Each row of a before or after table is a point. One or more steps were done to the points. Then noise was added and the rows were shuffled. The steps act on columns, c1 being the first. Write out the steps. A step turns or swaps two columns, mirrors them in a line or flattens them onto one, adds a multiple of one to another, or multiplies or shifts one. Angles are multiples of 10 degrees, from the lower column toward the higher: turns from -170 to 170, lines from 10 to 170 but not 90. Use the fewest steps. Two steps may share a column if one is a turn and the other turns, adds or multiplies; they go together, in the order done. Otherwise the lowest column goes first.

Before (11 x 3):
[[  1   7  -5]
 [  8   4 -10]
 [ -4   5  -4]
 [  0 -32 -12]
 [  3   8  -2]
 [ -3   3 -10]
 [ -1 -13 -10]
 [  1 -15  -8]
 [ -5   6  -6]
 [  6   2   1]
 [  7   8  -9]]
After:
[[ -7 -13 -10]
 [ -4  25 -10]
 [  0 -17  -2]
 [  4  -3 -10]
 [-10  60 -13]
 [ -5  27  -8]
 [  7  -8  -7]
 [  2 -15  -4]
 [ -4  -8   1]
 [  5  -7  -3]
 [ -3 -20  -9]]
Steps: turn c1 and c2 by -160 degrees; multiply c2 by 2

Before, 8 rows:
[[ 21   7  19  18   5  21  11   4]
 [ 20 -22 -24  -3 -26  15   6  27]
 [ 16  18  17  16 -12 -36  20 -25]
 [  1  10  -2 -24   7  14   3  34]
 [-26  15 -30 -19  -2  20  -5  12]
 [  4 -34  14  22 -26 -16  -1   9]
 [-14 -30   0 -12   5  18  32  13]
 [ 14   0 -26  23  11 -38   2 -22]]
After, 8 rows:
[[-18  23   2 -19   3  -1  29 -22]
 [-18 -21  -5 -25   7   0   4 -23]
 [  5   2 -51 -10 -18   5   4 -45]
 [-30 -10 -61 -20  -2   1  -6   2]
 [ 16 -12  39  14   5   3  14 -13]
 [ 22  -5  36   8  -6  -2  22  25]
 [  3  25  26  19 -16   0   2 -21]
 [ 24   7 -54  25   5   3   0  11]]
Steps: turn c1 and c8 by 30 degrees; turn c2 and c8 by 150 degrees; multiply c3 by 2; add -0.3 times c7 to c4; multiply c5 by 0.7; multiply c6 by 0

Before:
[[ 19  -4  31  -5  17   4 -10   9 -11  18  33  -8   2  13]
 [ 10   7 -10  -7  33 -21  11  29 -19 -25  -6  -3 -23  19]
 [ 22  22  20   6  -6   9   2  12 -27 -36 -11  16 -22  25]
 [ -3  46  12 -19  17  -1  -3  25 -10 -14  14  14 -23  31]
 [ 29  51  10   1  -7 -35 -47  16 -24   2  16 -13 -15 -17]
 [  4  17  19 -12  19  24  -1 -10  -7 -27  24  15  15 -34]
 [ -3   0   6   7  39  22  -4  24 -32 -15 -18 -10   1  11]
 [ 17  11  -3  31  11  16  -3  32  12  27  -4 -10   8 -11]
 [ -2  18  15 -33  29   3  -5  -7 -16  47   0 -14 -23  -5]
 [ 26  44 -20  -5  19  11  -9  16 -28   2  -6   2 -28  30]
 [  3  12  -5  -3  14  -1  18  23 -18  -6  -4 -12  43  38]
 [ -4  38   3  35  25  12  12 -33  21  44  13   3  -2   7]]
After:
[[ -5  12  25 -35  -6   5   7 -10 -33   2   7 -23   6  -7]
 [ -6   5  25 -18  -8  -3   5  21 -20   1   8  -8  -3  29]
 [  0   4   2   3 -27  20   0  21 -44  -2 -20  -8   7  14]
 [ 22   4  27   3 -26   9  14  46   1  -6 -18   3   8  25]
 [ -2  14  -1  37  25  13  14 -39 -21   8  19 -15  -5   7]
 [ 28  20  29  -1 -26 -35 -32  61   6   1  15 -32  28 -18]
 [ 20   6  -7  32  13  13  -4  59 -11   0   3 -15   2 -11]
 [ 16   3   8  -9 -10   1  13  38 -20   3  37  -6  29  11]
 [ 29  12  28  -2 -21  11 -19  54 -21   0 -10 -21 -21  31]
 [  4  -3  -7 -14  -2  19  12  -3 -16   4  22   6  23 -36]
 [  9   3  15  -7 -17 -22   2  44 -35  -4 -11  -5 -22  21]
 [  1  10 -48  -1 -19   1  11  24 -19   1  -6 -15   3  39]]
Steps: add 1.5 times c1 to c8; flatten c2 and c12 onto the line at 120 degrees; turn c3 and c7 by 40 degrees; turn c3 and c13 by 70 degrees; turn c5 and c9 by -80 degrees; flatten c10 and c11 onto the line at 80 degrees

Before (8 x 24):
[[ -5 -31  27  17 -38 -13  28  -7  18 -24  -9  -3  41   5   8  12  16 -27
  -12  -8 -15 -42 -20  17]
 [-30  35 -19 -20  48  18  29 -10  -2   2  -2  -3  20 -31   1  15   3 -21
   29  35   1 -21  21  25]
 [ 26  15  19   9   5   3 -26   1 -24   5  12   3  -2   8 -10  -3  -6  25
    2 -25  55  -9   9  -3]
 [ 24  28  -6   8   1   8 -13   9  -9  18   2   7  -1  -4  12 -32  -1   2
    8 -11  16  13   1  -6]
 [-34  32   8 -25  60  22  13   4  25 -15 -10 -14   4  -1   9  26  -7  -6
   43  17 -21  11  37  43]
 [  7  10  41  14  10  11 -33   2  -9   4  11  29  -8   2  -4 -23 -11   3
   -4  -7  26  -5  -5  10]
 [-12 -25  18  19 -24 -32  37  16   7 -23  -9   8  24  10 -12  -3   0 -13
  -38  -7  -4 -47   6   5]
 [ 13  -7   4   4  16  27  -9   7   9   1  19   8   8  -8 -21 -20 -15   4
   18 -34  16  13  21 -10]]
After, 8 rows:
[[ 13  -6   4   5  20  26  -9  11  -7   1  19   8   8   6 -21 -19 -14  -2
   18 -35  17   9  21  -9]
 [-31  35 -19 -20  47  17  29 -22   6   2  -1  -3  20  11   0  14   3   4
   29  35   0  -6  21  20]
 [ -7 -31  27  17 -39 -13  27 -35 -16 -25 -10  -3  41   5   8  12  17   3
  -12  -8 -16 -24 -20  13]
 [-34  32   8 -26  54  22  14  13 -24 -14 -11 -15   5   8   8  26  -8   6
   42  18 -21   2  37  40]
 [-12 -25  18  20 -20 -32  38 -29  -7 -25  -9   8  23  -1 -12  -3  -1   0
  -39  -8  -4 -40   6   3]
 [  7  12  41  14  25  10 -32  -3   9   4  11  28  -8  -4  -4 -23 -12   1
   -4  -7  25  -5  -6  11]
 [ 24  28  -6   9   5   7 -12  19  10  19   4   7  -2  -1  12 -32  -1  -1
    9 -10  18  -2   1  -6]
 [ 25  15  20   9   6   4 -25  -9  21   4  11   5  -1 -10 -11  -3  -6   1
    2 -25  56  -5   9   2]]
Steps: add 0.5 times c12 to c5; add 0.3 times c15 to c8; turn c8 and c22 by -50 degrees; multiply c14 by 0.4; turn c9 and c14 by 160 degrees; flatten c18 and c24 onto the line at 80 degrees

Before, 8 rows:
[[  8  -9  -3   6  14 -12  -5  -7 -15   6  14  -6   0  11  -5 -13  -4   8
    5  27  -7  28  60   8   5  -1   6 -24   8   4  13   4   4  -4   0   8
   -8   7  -5  20   9  17 -25  -8  24   3  16 -18 -10  34   4   9   3   9
  -16  15   6  16   4   9   5  -3 -21  16]
 [-21  -7   9   0   4  -6  -4 -11 -16  56  -7  -7  15  13  -5 -12  -5 -17
   -5  25  12  30 -12  11   6   0  12   4 -19  -4  19  -7  32 -33   9   7
   42  -7  -9  19   6   6   6  32  -5   4  10  20 -15  -6  11  17 -12   7
   10   9  -5  -2 -31   3  13   3 -19 -17]
 [  8  -4   4 -10 -34  10  -2  11  25  -9 -35  -7  12 -21 -13 -13  -9 -20
   27   7  -3  18 -12   3   6  -1   9  -5 -13  -2  28 -18   5   3  -4  -1
   13  -5   1 -14 -34  17 -57  11  11 -16   3   7 -15   0  40   7   1   0
   15   4  -4  14  22   8  -2   8 -20  12]
 [ -6 -11  10   7  14  -1  -9 -24 -14 -13  19   1 -29   0 -19  -4  -9   3
    2  23  16 -12  -5  -9  12  -2  22  -1 -15   0   8  20   1   6   9   1
   -9  13   7   3  -7   9   0  -9   2   1  12  39 -11  22  -3  -3  -3 -10
  -32  -6  -1  19  -2  17  -4  -1 -17  19]
 [ -3  12   2 -10  15   6  15  -4 -17  -8  12  10  14   9   5  45 -23  -8
   -3   7  -7  -7  21  15 -21   4  -3   4 -12   1   6 -12   9   1 -16 -10
  -10  -3  -5   8   7  15  -3   7   7  12   0  -4   5   8 -16   4   2 -14
   16   7  -5  -3  16   1  -3   2   1 -19]
 [-11  -9 -13  -9   2  17  -7 -25 -18 -16  15  -5 -42  11  10  -8  -7 -21
   12  -5  -5 -18   9 -10   9  10  12   7  -6   4   4  -6  10  11   0 -45
    3  -7   8  16   7  -6   6  -8   0   6  -3  -6  -3  -8  -7  -4  -4   7
    8  19   4 -10  21  -7  -3  -4 -20   8]
 [ -4 -11   0  -4  13  13   0 -18   3 -10  21  -7   4 -17   9   8  -6 -16
   23  18  -3 -14 -17  -5   6  25   3   7   3  -8   7  -8   4  22   7   6
   12  -5   7 -54  -4   5  -5  31  -6  -2   2  -8  -1  -7  -4  -3  -1   9
  -14   9   1  19   6   2   5   7  42   5]
 [ -8  -9   1 -10   2  12   5   2  -3  -7 -24   3  11  11  -1  -4 -11   4
   -6 -23  -2  -2 -17  20  -1   2   4   1  27 -20   4   0  30  -7  -5   7
   23  10   6   9   2  12   6  14  14 -10   0   6  30  -7 -12  28 -11 -10
    0 -15   3  16  10  -8  -4   2 -15 -51]]
After (8 x 64):
[[ -3  12   2 -10  15   6  15  -4 -17  -8  -3  10  14   9   6  45  -3  -8
   -3   7  -8  -7  21  15 -21   4  -3   4 -12   1   6 -12   9   1 -25 -10
  -10  -3  -5   8   7  15  -3   7   7  12  -1  -4   5   8  28   4   2 -14
   16   7  13  -3  16   0  15   2   1 -19]
 [-21  -7   9   0   4  -6  -4 -11 -16  56  12  -7  15  14  -5 -12  12 -17
   -5  25  12  30 -12  11   7   1  12   4 -19  -4  19  -7  32 -33  14   7
   42  -7  -9  19   6   6   6  31  -5   4  18  20 -15  -6  -1  17 -12   7
   10   9  -4  -2 -31   3  41   3 -19 -17]
 [  8  -9  -3   6  14 -12  -5  -7 -15   6 -20  -6   0  11  -5 -13   6   8
    5  27  -7  29  60   8   5  -1   6 -24   8   4  12   5   4  -4   0   8
   -8   7  -5  20   9  18 -25  -8  24   3  19 -18 -10  34   2   9   3   9
  -16  15   8  16   4   9  -7  -3 -21  16]
 [-11  -9 -13  -9   2  17  -7 -25 -18 -16 -17  -5 -42  11  10  -9  -3 -21
   12  -4  -5 -17   9 -10   9  10  12   7  -6   4   4  -6  10  11   0 -45
    3  -7   8  16   7  -6   6  -8   0   6  -4  -6  -3  -8  10  -4  -4   7
    8  19  11 -11  21  -7   6  -4 -20   8]
 [  8  -4   4 -10 -34  10  -2  11  25  -9  34  -7  12 -21 -13 -13  39 -20
   27   7  -3  17 -12   3   6  -1   9  -5 -13  -2  28 -18   5   3  -7  -1
   13  -5   1 -14 -34  17 -57  11  11 -16  30   7 -15   0 -12   7   1   0
   15   4 -28  14  22   8  18   8 -20  12]
 [ -4 -11   0  -4  13  13   0 -18   3 -10 -18  -7   4 -17   9   8  -1 -16
   23  18  -3 -14 -17  -4   6  25   3   7   3  -9   7  -8   4  23  11   6
   12  -5   7 -54  -4   5  -5  31  -6  -2   2  -8  -1  -7   7  -3  -1   9
  -14   9  18  19   6   2   0   7  42   5]
 [ -6 -11  10   7  14  -1  -9 -24 -14 -13 -14   1 -29   0 -19  -4   2   3
    2  23  16 -12  -5  -9  12  -2  22  -1 -15   0   8  20   1   6  14   1
   -9  13   7   3  -7   9   0  -9   2   1  14  39 -11  22   9  -3  -3 -10
  -32  -6  17  19  -2  17  19  -1 -17  19]
 [ -8  -9   1 -10   2  11   5   2  -3  -7  15   3  11  11  -1  -4  -5   4
   -6 -23  -2  -2 -17  20  -1   2   4   1  27 -20   4   0  30  -7  -8   7
   23  10   6   9   2  12   6  14  14 -10  -4   7  30  -7  15  28 -11 -10
    0 -15 -22  16  10  -8 -45   2 -15 -51]]
Steps: turn c11 and c57 by 120 degrees; multiply c11 by 1.6; turn c17 and c51 by -120 degrees; add 0.7 times c17 to c47; add -1.5 times c29 to c61; multiply c35 by 1.6
